Rows are points. To make a cloud, some directions were put in groups of two or more. Within a group, all points are equally far from the middle, so they leave a hole (a ring in 2 directions, a hollow ball in 3). The other directions are filled evenly. Then the cloud was stretched, turned, moved and blurred a little. How many holes are there, and how many directions does each take, smallest first?

Cloud, 20 rows:
[[  2.9 -49.3  -5.7]
 [ 24.1  27.0 -19.1]
 [  5.1  11.5 -11.6]
 [-33.1  28.0   6.5]
 [-24.6 -11.4  -0.7]
 [ 17.9   1.8  28.2]
 [-13.1  21.0 -13.3]
 [-38.0   2.4  15.9]
 [-12.6  29.3   1.1]
 [-36.8  35.6   7.3]
 [ 32.6 -20.7  13.1]
 [ 23.2   5.6 -18.5]
 [ 11.1   8.4 -22.7]
 [ 12.9 -33.0  -6.0]
 [ -3.2 -36.2   4.4]
 [ 37.7 -15.6 -11.7]
 [-22.1   6.0  19.8]
 [ 20.4  15.3 -25.4]
 [ 16.3 -31.7   7.5]
 [-38.1  16.8  -9.1]]
Holes: 0

Cloud (28 x 4):
[[ 33.4 -13.6  20.5  -3.8]
 [ 29.6 -22.8 -37.0  18.5]
 [ 26.3  30.8  16.3   7.4]
 [  7.8  28.3  -8.4  13.5]
 [ 11.1 -15.8  -6.6 -14.9]
 [-14.6  16.6 -29.5  13.5]
 [ 24.6  -5.6  19.1 -25.5]
 [  5.1 -16.0 -23.0  49.6]
 [ 37.1  -2.0   2.1 -15.1]
 [  1.6  18.7  -6.1  29.4]
 [-18.5 -10.4   9.2   9.5]
 [ 21.3  -3.5  38.5 -11.7]
 [ 25.9   8.7  -1.7 -21.2]
 [ 16.5  -9.4 -26.9  41.1]
 [-14.8   5.8  18.1  19.1]
 [ 31.4 -39.7 -23.6  20.1]
 [ 14.2   6.3 -30.2  21.0]
 [  6.9  38.2   5.5   9.2]
 [ 39.8  11.2   4.1  -4.6]
 [ 27.0 -25.0 -44.2  24.7]
 [-33.4 -17.4 -16.6  28.6]
 [ -1.8  26.9  33.8  12.8]
 [-26.5  20.9  22.0  -3.0]
 [ 16.0   4.8  11.4  26.2]
 [  7.9  16.8  15.4  24.2]
 [ 30.0 -14.4  20.1   3.1]
 [ 33.7 -20.4 -22.7  24.9]
 [-25.5   5.4   4.3  -5.5]]
Holes: 1 (3)

Cloud (82 x 8):
[[-34.4  -8.1 -21.9  -4.8  -0.2   9.8  46.5 -21.0]
 [-15.1 -16.0  22.1  17.8  28.6 -12.9  19.1 -16.1]
 [ -9.3  14.4   4.1  -9.0 -22.5  -0.2 -11.8  -6.2]
 [-16.8 -19.4  23.9  17.7  44.6 -39.0   1.7   4.8]
 [ -5.7   3.7  17.4  -2.3  17.8  41.3  26.9  -7.8]
 [  1.6   2.6 -28.8   3.2 -20.9  20.5 -16.2  25.2]
 [-14.6 -47.7  10.6  27.2  28.7 -19.3  19.1  28.8]
 [  7.4 -34.0 -15.4  -1.5  19.5  10.6  -4.1 -10.4]
 [ -3.6 -26.2  29.3  -0.2   8.8   8.7  17.5  24.4]
 [ 35.8 -18.4  38.0  -2.3  -0.4  -6.7  16.5   9.7]
 [  8.7 -22.2 -13.1  39.0  -1.6 -29.4  38.2  -1.4]
 [ 28.6   6.4  11.7   7.6 -24.8 -10.4   6.6   4.0]
 [ -4.1  10.4  20.8 -28.9  40.5   1.9 -11.2   9.2]
 [ 23.2 -12.3  19.5   5.4 -26.8  21.0  15.4  -2.9]
 [  4.9  15.9  16.4  31.9  -0.8  27.2  14.3 -11.1]
 [  8.6 -19.5  31.8   8.0  19.2  -4.8  53.4 -20.9]
 [-32.4   7.1 -23.0 -30.0  11.5   9.3  32.8 -15.1]
 [ 30.0 -21.6  17.4  53.5 -20.3  -3.6  17.0   8.5]
 [ -3.6   3.9   8.7  10.1   9.1  42.1  41.4 -16.7]
 [ 19.3 -16.8  51.4  52.5  10.4 -13.8  10.6  10.5]
 [ 11.3  -5.5   9.9   7.6 -30.8   1.2  -3.5  27.4]
 [ -4.3   4.1  21.8 -34.8 -16.7  -1.1  14.1   4.4]
 [ -1.1 -43.5  22.8   7.3  23.5  -1.8  36.0  -4.3]
 [ 24.2 -25.2  25.6  10.3  17.2 -18.1 -21.3   5.8]
 [ 31.1 -37.7  46.6  26.3   7.9   0.7 -17.1  45.6]
 [ -1.6 -34.9  29.9  19.0  30.9   2.6  -0.1  43.7]
 [-21.3  11.0 -14.7 -36.2   0.5  10.8 -11.8  15.9]
 [ 17.2   1.5  19.7  20.3 -12.1  -0.3 -19.5  19.6]
 [  8.8 -18.3  11.6  42.1  -1.6   6.6 -10.3  -4.3]
 [-17.5   6.5  18.8 -14.8  37.4   1.9 -15.7  34.8]
 [  1.2  -8.9  62.8  -0.2  -2.9   4.8  28.1  35.3]
 [ -4.8 -24.0  22.5  -9.4  25.5  11.8   5.4   4.5]
 [-33.1 -10.5  -0.1  12.6  15.4  23.2  -0.9  41.7]
 [-19.0  -1.5  17.8  -1.2 -21.1 -40.3 -22.3  23.6]
 [ 23.4  -5.9  12.3 -10.9   4.0 -20.0   6.3 -35.2]
 [-13.6  -5.1 -10.2  -4.4  10.3   0.2 -29.2 -25.4]
 [-13.6  -2.1  57.6  14.7  -1.0   4.8  25.9  26.5]
 [ -2.7 -15.1   2.6  -5.2  11.9  42.6 -18.1  -7.5]
 [-21.7   9.0  -5.4  15.6  13.5  -1.2   0.1 -17.9]
 [-18.7   0.6 -25.5  31.0 -12.3  12.7  23.1   3.5]
 [-19.2 -38.8  45.8  18.5  36.4 -22.1  25.2 -21.9]
 [-40.8   5.2 -11.6 -46.4   7.3  -1.4  24.6 -12.3]
 [-32.9 -16.1 -21.8  14.4  27.8  37.9  17.3 -22.0]
 [  1.9  42.7  17.3   1.8  11.1  -9.7 -27.5  -2.6]
 [-25.5  21.1  37.6 -41.1 -19.8  12.5 -16.0  16.3]
 [  6.4  39.1  13.3  15.3 -11.8  -5.5 -25.6  31.3]
 [  1.3   4.4  25.7  24.4   6.4  21.3  33.8 -28.0]
 [ -5.4   8.2  38.6 -26.1  -7.4  -3.3  -9.8 -30.0]
 [ -7.4  15.5  44.1  13.8   5.6 -40.9   9.3  21.7]
 [ -2.6 -19.2  21.3  46.0 -10.0 -18.5  -9.9  28.7]
 [-14.6  -2.4 -10.2   4.8  17.6  28.6  18.7  12.7]
 [-10.4   5.1  -7.9  33.8 -27.3  17.6  21.7   4.4]
 [  6.2  12.7  30.1  22.9 -35.6 -13.1  15.3  13.1]
 [-16.7   0.5  25.4  11.5  11.2   4.4  26.6 -36.6]
 [-21.0  -4.6  25.8  24.2   9.4  11.6 -25.0 -19.0]
 [-18.2   1.3 -26.6  10.5   4.9 -15.9  13.6 -32.7]
 [ 16.5  -5.8  21.0  34.5  40.8 -14.8  10.4   8.8]
 [ -2.5 -31.5  35.2  42.1  47.2 -27.6  -4.9   7.9]
 [  1.0  -8.3  22.1 -30.9 -14.6 -22.0  20.4   4.4]
 [ 32.3 -43.1  12.2  20.1  -4.8  10.6  29.3  26.1]
 [ 33.7 -41.8  42.8  16.2 -25.0   1.3  30.5  13.3]
 [  0.3 -21.0  18.7  43.7 -10.2 -28.0  -6.7  26.3]
 [  4.8   6.0  39.5 -14.4   3.1   3.6 -26.7  27.5]
 [ -2.6 -18.9 -22.5  15.7 -17.1  33.1 -13.4   5.7]
 [ -9.0  -6.5  19.6  19.1   9.9  10.5  35.1 -44.0]
 [-36.7  10.7 -22.4 -47.0   6.9   7.7 -18.3  -1.5]
 [  5.7  -2.8  -6.9   1.3 -24.2  34.8  -4.4  31.3]
 [-26.3 -10.7 -10.2  -4.9   2.0  39.4  22.5   9.7]
 [-22.5   0.6  23.9   1.3 -10.0  -0.8  -9.3 -34.0]
 [-27.7  40.0  10.2   3.8  23.9  -5.7 -23.3  32.5]
 [  5.0  -7.9  25.3  39.6  38.0  -7.2  -9.9  -3.9]
 [-19.1 -13.1  -8.3 -13.3  31.9  34.2  -9.4   1.5]
 [  2.6  12.6 -15.6  -3.9  22.3  24.1  14.5  24.0]
 [ 17.5 -16.9 -13.5  16.2 -21.2 -23.6  -2.2  26.4]
 [  8.5   4.7 -11.4  39.8 -14.8   0.5   1.2  19.4]
 [  6.9 -26.1  -6.6  46.4   6.2 -32.5  -1.1  14.2]
 [-15.1   4.8  22.5 -12.4 -29.3 -43.0  -8.2  11.1]
 [ -4.5 -10.0  16.6 -12.8  23.4  29.0 -28.8 -10.8]
 [ 17.6 -29.8  10.6  -6.1   3.3  12.0  35.7 -11.5]
 [ -6.1  15.7  -1.4  19.9   1.7   5.2  22.9   0.9]
 [-28.8  -5.6  -7.3  -4.2  48.4 -42.1   3.4  -4.8]
 [-10.2   5.0 -19.4 -15.8 -25.4  13.9  33.1  43.0]]
Holes: 1 (2)

Cloud, 96 rows:
[[ -5.9  31.7 -45.4   0.1  37.9  -7.0  -3.7 -25.9  -3.4]
 [-18.6  31.7 -18.0 -17.7 -15.9  16.3 -32.5  -8.4 -29.3]
 [-31.8  22.2 -14.3 -35.5  14.3 -10.0  22.7  -3.5  41.8]
 [ 11.8 -33.6  -9.8   7.3 -11.1  -1.8 -19.8 -16.1  23.3]
 [-26.3   4.9 -34.7 -24.0   1.8  -8.1  17.0  10.8  37.6]
 [-29.5  23.0  16.0 -20.2 -10.9  22.5 -13.2 -28.1  -6.3]
 [ 25.6   2.0 -16.1  -4.4  16.5 -31.6   5.1   9.7  25.1]
 [ 40.1  -1.6  17.3  23.2 -12.9  24.2 -35.8 -10.3 -18.2]
 [-24.0 -15.5  27.6   3.9   8.9 -29.4 -11.1  15.6   1.7]
 [-18.2  -1.6   1.6  11.9 -41.8 -10.4 -17.9 -15.5   9.1]
 [ 26.2   7.0  -3.7  13.4  -4.5  -8.3 -23.8 -25.2 -32.3]
 [-30.3  44.2  -7.4  -3.8   3.6   1.7  31.1  -1.4   4.3]
 [-21.8  -5.1  32.5  -9.8 -36.2  15.1   7.6  -4.6   9.3]
 [  3.4 -15.2  15.2  25.2 -14.6  32.4 -21.2  31.3 -26.2]
 [ -7.5  -5.5  34.8  22.7  30.3   9.2  17.1   0.7  10.3]
 [  7.9   5.5   9.4   4.7  54.0  31.1   0.4 -27.6 -17.7]
 [  1.2  -9.4  16.6  26.7 -26.5  -8.2 -23.0  -4.3  19.6]
 [-21.7  -8.5 -12.9 -32.8   8.8 -13.8 -19.5  26.2 -17.4]
 [ -1.3  15.3  -5.7 -30.1   7.1  19.1   0.9  35.7 -15.2]
 [ -2.5  52.9   3.3  -9.9  22.7   2.3  10.9 -45.6  21.4]
 [-16.6  50.7   3.2  -1.4  25.2  -8.1  14.1 -26.8  27.5]
 [ 25.5   3.6  -1.2  -2.3  34.8 -23.3  -9.6  -4.6 -14.5]
 [ -8.5  40.3 -10.1   3.2 -45.0   1.2  18.7 -22.2  12.6]
 [  0.3  36.0  16.9  36.4  -7.6  46.3  -7.7  -1.1 -34.7]
 [-13.7   3.7 -29.4 -38.9   2.4 -15.4  -7.6 -28.5  30.6]
 [ 23.3   3.5 -12.5 -12.0  21.2 -36.6   0.7   2.6  25.0]
 [-10.0   9.8  23.9  12.8  15.9   2.3 -32.4 -35.3  -1.9]
 [-10.5  15.2 -23.0  23.1 -30.4 -19.2  -9.4  23.4 -10.3]
 [-13.4  30.6   1.3 -40.4   0.6   7.5 -28.6 -19.6   6.1]
 [  9.1  25.6  -1.2   2.9  32.1 -15.3   7.4  -2.8  50.0]
 [ 13.4  21.3  20.5   3.8  -9.3 -22.7 -24.8  -7.1 -30.2]
 [ -8.1   9.0 -35.9 -23.2  23.4 -26.0   8.1 -11.9  55.7]
 [-20.9  -9.6 -23.2 -20.6   6.7 -17.7 -26.9  26.5   1.6]
 [  0.0  31.1 -29.8   2.1  41.3  14.5   7.9 -31.5 -19.4]
 [-18.8  19.1  -6.7 -23.8  13.9 -44.6 -31.1 -11.2   5.5]
 [-30.8  50.0 -28.6 -11.5  -2.7 -15.3   8.3 -43.6  -9.3]
 [ 19.8   4.1   0.4   1.2 -42.8  17.0  25.2  21.1   8.6]
 [-25.5  20.4  27.1   3.4  38.8  -0.8  -3.1  -2.5   4.5]
 [-27.5  23.3  11.8   5.0  14.3  17.9  26.3   2.7  20.7]
 [ 33.4  -0.6  11.1  28.9  18.9  49.5  -2.9  18.4  -8.5]
 [ 10.4  32.1  -2.8   3.2  -1.1  34.6  -6.7   7.0  34.6]
 [ 14.2  36.0 -10.0   5.9 -36.9  42.4  -4.1  -0.3  -5.7]
 [  7.1  47.6 -17.1   3.4  32.2  -0.1  -6.1 -57.1   9.0]
 [-21.2 -10.2 -15.2  -3.2 -35.5  20.9  -3.5  -6.2  11.9]
 [-13.0  16.2 -14.2  -1.0 -26.3  34.9 -18.3   4.2 -31.8]
 [-24.5   2.7  36.8 -16.3 -12.1   2.4  -7.6  19.4  18.0]
 [ 29.0  14.2  13.7  16.7   6.1   3.1 -21.5  26.8  22.3]
 [-17.2   9.4  -2.2 -29.7  44.8   9.6  17.8 -17.2  40.3]
 [-30.9  13.8 -10.4  12.0 -24.3   1.9  22.0 -23.5 -26.1]
 [  4.0 -21.8  15.7  -8.9  32.3 -28.1  -9.5 -15.9  10.1]
 [ -5.4 -13.0  -1.6  -7.7  28.1  -3.8 -30.2  35.4 -17.6]
 [ 27.4  28.6   4.1 -22.0  26.2  20.2 -23.3   8.7  20.5]
 [ -5.6   7.7  25.4  -4.8 -18.1  -8.5 -33.7 -22.8  -3.8]
 [ 15.5 -15.3  32.5  12.4  35.7  10.8  22.5   6.0  30.5]
 [ 10.1  12.2  30.9  -3.9 -31.0  17.5 -27.0 -21.9  -5.3]
 [-11.0 -19.1  20.4  -1.2 -39.5  13.3   1.8 -17.1 -15.7]
 [  1.3   9.5  11.4  -1.4  25.8 -24.7  15.3 -30.3  39.8]
 [ 17.3  11.8 -26.3  26.6   4.1 -13.0 -10.0  20.4  -1.7]
 [ 11.4  21.6 -18.0 -15.1  21.8 -36.3 -10.3 -28.8  12.6]
 [-17.7   7.5   2.4  20.2 -23.4  10.4 -30.6  -0.3 -48.6]
 [ 14.6  15.6   4.1 -11.6  49.3 -19.0 -18.9 -12.6  35.6]
 [ 23.7 -10.0  34.4  -6.0  49.4   1.6  -8.0  -3.2  14.7]
 [  6.1  29.3  24.6  27.7   7.4  13.0 -23.4  -7.9 -59.0]
 [-17.1  10.3  -1.9 -32.6  -1.5   5.2  11.1 -47.1  23.0]
 [ 30.3  13.4  26.2  21.3 -29.1  56.8  -7.0  -3.3 -28.7]
 [-13.2  -9.3  23.4  16.8  18.2  -3.5 -22.8 -27.8 -16.6]
 [-17.9 -16.5 -37.5  -5.6   6.8 -13.5  -1.9   3.3  20.7]
 [ 32.4 -14.5  30.4  18.4  -1.7  53.3 -18.3 -12.1  19.8]
 [ 26.2  -1.8  -5.5  32.7  -9.6  -8.0   0.1  -8.5  37.8]
 [-12.7  14.0   3.8  11.3   1.4 -31.3  12.6 -24.4  36.7]
 [ -2.2  -5.9  25.6  37.1 -12.4  21.8 -22.6   3.6 -46.9]
 [  5.3  16.7   9.7  11.0 -23.7  28.1  24.2 -46.2  35.5]
 [-20.0  -5.1 -10.4 -33.0   5.4   5.4 -19.0  31.5  -6.3]
 [  2.8  -7.0  -5.0   6.2  34.7   1.8 -31.3   2.4 -35.5]
 [ -2.3 -11.5  -4.0  14.3 -16.7  -9.0  -9.2 -44.2  14.9]
 [  6.0  42.3  20.1  15.6   0.1  18.0 -34.8 -31.1 -10.8]
 [-15.8  22.1 -21.2 -23.6   1.7 -40.2  -7.9  24.3 -24.9]
 [ 14.3   9.5  33.5  -0.3 -14.1  26.8  32.0 -14.2  24.3]
 [ 25.3  19.4 -11.2   2.8  34.1   0.7   9.4 -37.4 -12.4]
 [ 42.6   6.8  -8.1  13.8  37.0   8.9 -17.2 -22.2  -2.1]
 [-21.7  46.6  -1.4  28.3  16.7 -13.6  -2.6 -29.0 -15.8]
 [ 13.4 -16.8  19.5  -5.2  -2.1 -37.1  -5.3  16.5  23.0]
 [ 18.4  -1.3   8.4 -24.4  -6.1 -31.3 -16.0  30.0   5.2]
 [-15.3   2.1  28.5  16.9  14.8  19.2 -29.2 -18.5 -31.8]
 [ -2.3  14.9 -33.5 -24.3 -13.5 -28.0 -16.8  25.2  18.9]
 [ -8.0 -27.5  -2.6  29.9 -30.9   1.3   5.7   6.4 -13.5]
 [-16.1 -15.3  31.3   9.4 -27.5  -5.9  -4.3  30.0 -31.5]
 [-18.7 -13.2 -15.4   8.3 -28.2  16.5  12.7 -30.2  11.0]
 [ 25.2  -0.7   3.2   8.6  -8.8  55.8  16.9  17.3  -0.8]
 [ 14.1  25.8   1.6 -33.5   4.5   8.6 -23.3  17.6 -29.4]
 [ 22.6  33.5   5.2  13.5   0.8  30.8   4.2   7.3  32.3]
 [-31.9  16.8  -6.8 -28.3  -7.5   6.0   1.4 -13.4 -34.1]
 [ 15.8 -30.4  13.5  36.2  -3.0   9.9 -12.7 -27.5   2.5]
 [-16.1   9.7  30.7  20.5   6.3  22.4 -24.2  -9.1 -44.7]
 [ -3.1 -24.6  10.6  -5.0  19.4 -13.6 -21.1 -16.0 -20.1]
 [-13.2   6.7   0.6   4.5  50.3 -12.6 -13.9 -13.9 -26.4]]
Holes: 3 (3, 3, 3)
